Each row of a before or after table is a point. One or more steps were done to the points. Then noise was added and the rows were shuffled. The steps act on how far a point lies along the listed directions, d1 being the first. Name the steps. A step turns or swaps two directions, mirrors them in a line or flattens them onto one, adds a multiple of one to another, or multiplies one. Angles are multiples of 10 degrees, from the lower direction toward the higher: turns from -170 to 170, lines from 10 to 170 but not 90. Use the fewest steps. Two steps may share a direction if one is a turn and the other turns, adds or multiplies; they go together, in the order done. Otherwise the lowest direction goes first.
In the rows, zero is written as 128.

Directions:
(1): [ 90  88 153]
(2): [140  89  83]
(3): [ 82 151  96]
Before (13 x 3):
[[193 103 214]
 [128 124 176]
 [ 82 135 142]
 [138 240 153]
 [ 99 127 120]
 [108 143 113]
 [116 111 127]
 [ 97 137 119]
 [168  87 189]
 [ 91 112 122]
 [108 155 108]
 [148 120 137]
 [ 77 164 143]]
After (13 x 3):
[[144 119 144]
 [110 138 101]
 [ 54  40 130]
 [ 98 110  75]
 [118 141 104]
 [128 154  95]
 [209  62 162]
 [ 89 132 115]
 [204  94 146]
 [121 127  80]
 [159  95 113]
 [104 138 115]
 [139 141 119]]
Steps: turn d1 and d2 by 150 degrees

Directions:
(1): [ 62  87 118 133 158 149]
(2): [126 145 139 155 184  72]
Before, 10 rows:
[[152 164 149 110  99 129]
 [ 84 108 115 139 145 143]
 [ 93 113 125 145 168 123]
 [ 78 105 138  93  56 201]
 [ 77  92 127 138 153 156]
 [162 148 127 141 107 123]
 [123  75 124 107  59 223]
 [ 62  82 124 159 161 156]
 [ 81 120 145 144 220  83]
 [ 97 113 143 143 117 150]]
After:
[[ 80 118 134 109 124 156]
 [125 140 155 156 137 108]
 [163 158 149 151 153  87]
 [179 169 151 170 145  80]
 [155 161 132 146 145  94]
 [174 156 136 136 122 110]
 [217 179 151  97  86 115]
 [109 108 113 137 113 161]
 [ 76  95 146 180 223  87]
 [ 57 134 162 156 196  74]]
Steps: turn d1 and d2 by 130 degrees

Directions:
(1): [113  51 115 114 146 162 153 164]
(2): [101 170 170 149 131 142 162 191]
Before, 11 rows:
[[101 112 155 141 137 159 168 178]
 [119 205 163 151 133 114 117 131]
 [157 188 127 133 102 109 110  88]
 [134 143 136 152 156 124 126 148]
 [ 93  61 146 115 148 172 171 218]
 [121 155 150 124 139 122 164 136]
 [ 96  41 120 113 149 196 170 157]
 [126 131 111 123 134 124 130 127]
 [137 116 110 129 127 133 129 116]
 [124  93 127 117 133 143 128 152]
 [124 146 142 140 120 134 135 138]]
After, 11 rows:
[[147 122 114 142 152 118 109 116]
 [130   8  92  87 144 154 128 138]
 [147 164 121 131 131 100  81  65]
 [139 123 119 130 119 125 116 103]
 [ 99  35 111 109 147 195 165 145]
 [136  59 101 113 133 142 124  97]
 [125 134 129 137 129 139 144 143]
 [120 136 118 126 136 124 133 136]
 [147 202 141 141 104 116 121 110]
 [141 121 118 108 137 113 137  87]
 [123  92 126 117 133 143 127 151]]
Steps: multiply d2 by -1

Directions:
(1): [143 104 202  73 147  96 123 127  92 139  88]
(2): [ 33 125 138 133 113 108 185 134 109 115 122]
(3): [179 121 108  95 119 116 207 117 144  77 126]
(4): [149 178 162 172 157 150 151  99  65 112 154]
(5): [128 215 153 121  93 117 131 115 172 143  88]
(6): [121 172  82  76 149 159 123 183  84 123 108]
Before:
[[201 122 131 182 154 174 110 103 110 122 176]
 [186 126 107 128 127 143  93 115 169 128 156]
 [186  69 139  98 156 104 144 121  73 125 121]
 [135 130 145 146 125 120 192  96 116  90 170]
 [199 165 143 154 156 128 108 107  95 125 134]
 [ 76 113 190 187 136 118 181  88 103 121 145]
 [180 103 118 143 124 118 121 113 172 130 163]
 [ 61  94  77 116 104 104 166 132 142 105 118]
 [ 85  15 107 166 180 129 182 112  48 117 193]]
After, 9 rows:
[[131 117 190 202 154 143  84  92 111 162 153]
 [120 101 119 138 109 100 179 113 162 110 158]
 [130 119 105 114 111 120 185 114 161  91 151]
 [ 67 102  89 147 120 123  63 137 139 160 122]
 [110  22 115 187 196 146  97 117  50 155 197]
 [ 76 134 163 174 129 126 135 109 102 128 169]
 [161 160 140 140 142 106 187 107  88  91 130]
 [116  70 149 106 148  96 166 128  57 126 118]
 [163 117 125 166 137 148 205 100 106  82 171]]
Steps: turn d2 and d3 by -100 degrees

Directions:
(1): [121 141 117 200 162 171 191 143 170 110 135 113  85 111]
(2): [ 89 103 163 115 159 103  84 153 137 150  99 125  38 125]
Before:
[[138 138 118 145 130 144 153 110 131 129 137 127 157 131]
 [125 131 133 119 110 116 109 121 117 138 131 126 158 120]
 [150 121 129  68  99 104  76 108  92 143 112 149 196 147]
 [129 120 142 132 122 121 123 131 119 131 127 141 120 117]
 [126 140 131 152 142 126 141 139 141 119 137 128 114 121]
 [129 135 136 106 137 122 120 120 117 119 120 120 145 125]
 [135 117 133  75 100  94  63 103  95 135 116 155 163 145]
 [129 146 125 191 144 170 193 156 158 111 146 129 108 116]
 [140 130 123 124 105 139 117 137 136 125 144 119 164 134]
 [159 127 109  85 101 120 106  92  89 116 122 138 231 151]
 [120 128 128 116 121 111  98 136 125 143 126 123 134 138]]
After, 11 rows:
[[109 120 148 113 124 105  90 132 121 147 119 124 121 118]
 [177 177  81 208 104 201 248 125 147  83 183 133 221 120]
 [119 128 146 102 145 115 109 126 118 124 112 119 122 124]
 [ 96  87 177  49 142  71  16 142 105 173  73 145  73 143]
 [105 119 141 110 133 102  82 146 128 152 115 121 100 137]
 [133 125 130 122 111 134 108 141 138 129 138 118 147 133]
 [126 119 144 131 124 119 120 134 120 132 125 141 113 117]
 [147 143 110 148 123 149 162 105 129 125 143 128 176 131]
 [114  99 149  70 136  92  57 120  99 141  90 134 130 148]
 [142 151 117 157 129 136 159 129 137 110 149 129 152 122]
 [ 85  85 179  57 141  62   7 135 107 163  79 151  47 142]]
Steps: add -1.5 times d1 to d2

Directions:
(1): [106 128 114 175 130 183  91 158 162 148 122 189 112  78 141 163 205 135
  93 118]
(2): [147 190  61 141 139 141 107 131 123  86  74  85 164 151 108 172 133  84
 118  80]
(3): [126 156  93 163 137 171 176  75 133 141 212 127 134 131 170  81 129 102
 130  77]
(4): [131 143 139  99 197 170  70 124 160 133 116 105 164  68 148  78  99  96
 150 170]
Before, 10 rows:
[[131 156  93 142  72 108 199 113 107 132 155 120 100 172 143 137 153 152
  110  54]
 [128 124 134  92 142 131  97 137 132 107  83  84 143 116 129 126 113 101
  151 160]
 [ 64  65 185 158 125 182 132 164 199 192 177 224  66  56 145 111 179 164
   98 146]
 [151 141 134  96 113  81 107 137 103  97  66 102 138 164  98 139  86 120
  130 138]
 [149 142 143  98 145 121  80 164 136 105  58 143 140 113 113 168 136 102
  123 142]
 [135 123 142  88 142 101 136 122  89 107 133  84 133 145 157 110  74 128
  122 142]
 [130 153 119 131 153 136 104 135 136 129 102 126 143 114 120 143 109 103
  136 127]
 [149 169  72  78 150 113 178  89  85 108 156  49 185 173 147 109  77  79
  163  96]
 [ 93 101 139 154 125 164 127 124 136 174 163 167  86  89 152 115 170 148
  111 143]
 [111 129  73 177  97 110 216  74 107 121 209 114  99 210 129 147 130 153
   98   7]]
After, 10 rows:
[[125 115 158  87 101  87 100 186 129 134  50 132 103 115 110 164 152 179
  117 154]
 [143 185  83  93 132  93 167 115 114  69  77  24 160 205  75 139  43  68
  143  72]
 [114  94 161 116 131 125 142 129 106 140 172 142 103 114 178 105 114 153
  107 148]
 [118 118 159 129 146 161  92 124 154 157 150 171 120  77 160  77 127 128
  124 159]
 [121 145 116 158 136 149 133 122 140 147 145 154 124 113 138 138 130 113
  126 108]
 [ 92  57 157 124  89 119 165 160 116 183 183 209  89 109 156 153 192 185
  114 152]
 [111 119 124 138 127 171 143 105 143 139 170 129 122 105 170  97 147 108
  138 124]
 [100  55 172 103 112  61  78 191 129 120  46 145  84 143  66 213 143 211
   94 152]
 [136 156  91 115 119 101 141 111  87 106  93  62 132 173 104 148 101 107
  133 111]
 [140 162 120 133 169 181 111 115 153 129 145 153 145  91 163 108 141  77
  127 106]]
Steps: swap d1 and d2; turn d3 and d4 by -110 degrees

Directions:
(1): [135 111 172 178 148 138 155  80  72 211 121 184 105 148 152 102  87 141
 130 122 116 105  98 185 160  83  68 138 167 102 142 127]
(2): [ 88 132 147 131  79 159 115 123 114 142 112 103  99 218 144  86 144 159
  58 140 185 115 191 153  72 162 127 131 147 138  97 170]
(3): [190 108 183 124 149  99 148 135 143  73 101 132 149 159 139 161 147 118
  99 104 183  44  80 119 164 105 119 114  99 137 102 205]
(4): [130  81 112 111  78  98  56 123 146 195 139 109 136  59 128 122 136 165
 109  61 135 131 155 155 156  60 153 112 123 167 102 170]
Before, 8 rows:
[[121 147 178 160 154 162 175 114  95 103 100 146 109 219 162 116 112 128
   89 147 172  81 118 155 132 134  85 136 132 104 119 154]
 [146 109 135 121 132 113 105 138 146 130 123 117 139 110 126 136 142 130
  118 106 151 109 133 132 139 113 151 132 112 136 117 161]
 [105 147 120 106 104 142 110 157 148  94 129  91 116 156 127 122 150 129
  100 135 142 135 170 111  94 178 157 117 103 142 122 114]
 [137 106 144 118 114 131  97 128 140 118 122 113 127 140 139 124 140 139
   97 118 151 103 127 126 136 111 129 109 110 137 105 177]
 [138 146 137 140 120 127 141 132 136 115 132 116 125 121 111 152 119 112
  119 139 121 134 125 117 117 137 126 117 130 128 127 128]
 [135 122 131 148 172 137 145 115 126 158 142 156 133 117 129 145  97 122
  156 129 101 128  94 133 150 114  93 126 144 115 140 124]
 [ 98 121 109 115 102 134  91 127 118 166 134 123 110 119 131 111 125 143
  125 112 141 133 159 142 108 118 138 129 140 140 118 130]
 [109 137 138 132 126 134 148 124 111 127 127 143 122 165 142 118 116 117
  126 153 148 127 131 129 110 151 115 139 136 118 116 127]]
After:
[[145 142 144 144 126 124 145 132 131 117 131 123 126 121 110 154 113 112
  122 135 122 124 115 121 125 129 122 116 130 125 130 135]
 [ 92 125 102  97  87 134  81 143 136 133 131  96 115 134 125 113 145 144
  105 114 166 130 183 128  88 140 159 125 129 153 103 151]
 [126 100 167 145 109 145 108 103 107 169 115 135 105 169 154 102 119 153
   84 116 154  95 125 164 140  96  96 117 137 124 107 180]
 [148 102 155 145 141 113 120 116 121 167 121 142 130 118 135 126 123 137
  120 104 148 101 122 158 153  94 123 139 129 124 126 161]
 [ 94 143 136 128 112 143 140 129 110 127 126 131 117 181 145 108 121 125
  112 159 157 132 153 133  93 163 124 139 141 123 111 129]
 [124 132  95 133 176 132 135 127 141 149 158 147 141  74 115 154  95 112
  186 134  67 165  99 113 144 121 114 126 136 114 154  86]
 [123 135 161 113 103 140 120 149 141  86 107  94 116 207 142 121 159 139
   61 126 188  86 163 126  99 171 142 116 103 143 102 169]
 [ 70 155 169 178 126 195 164  95  63 166 105 151  80 247 173  69  95 150
   76 164 163 114 163 186  96 148  68 146 170  97 123 128]]
Steps: multiply d3 by 1.6; turn d1 and d3 by -70 degrees; multiply d2 by 2
